Each row is a point. Each copy is the shape, with its points in the same order, turned, moved and blurred by noise. Some copies are also mirrored. Which?
In the rows, 128 means zero.

Shape (8 x 2)
[[159  93]
 [128 165]
 [ 90 157]
 [107 166]
 [172 135]
 [ 66 114]
 [123  96]
 [168  66]]
Copy 1 (8 x 2)
[[170 118]
 [101  91]
 [ 76 126]
 [ 85 101]
 [143  80]
 [ 87 167]
 [138 145]
 [193 134]]
Copy 1 is: mirrored
Copy 2 (8 x 2)
[[114 150]
 [175 120]
 [165  76]
 [177 105]
 [154 179]
 [118  65]
 [106 124]
 [ 85 169]]
Copy 2 is: mirrored
Copy 3 (8 x 2)
[[143  78]
 [150 160]
 [106 167]
 [135 171]
 [174 117]
 [ 72 137]
 [113 102]
 [145  53]]
Copy 3 is: only turned
Copy 4 (8 x 2)
[[109 161]
 [168 110]
 [148  75]
 [162  89]
 [153 159]
 [ 99  65]
 [100 126]
 [ 86 180]]
Copy 4 is: mirrored

Shape (9 x 4)
[[119 152  97 160]
 [133 126  85 135]
 [ 94 104 132  80]
 [ 88 144  95 178]
 [141 143 202 168]
 [173 167 183 145]
 [177 144 172 128]
 [170 213 115 103]
 [110 119  97  90]]
Copy 1 (9 x 4)
[[125 156  98 160]
 [133 123 100 135]
 [109  77 163 156]
 [105 154  87 181]
 [ 66 195 176 128]
 [113 199 182 112]
 [112 172 177  98]
 [198 178 159 130]
 [138  88 135 147]]
Copy 1 is: mirrored
Copy 2 (9 x 4)
[[123 160  93 145]
 [106 122  81 141]
 [ 80  88 149 174]
 [ 98 185  97 152]
 [143 156 185  89]
 [178 128 160  98]
 [160 107 152  96]
 [205 108 103 160]
 [ 93  96 108 171]]
Copy 2 is: mirrored
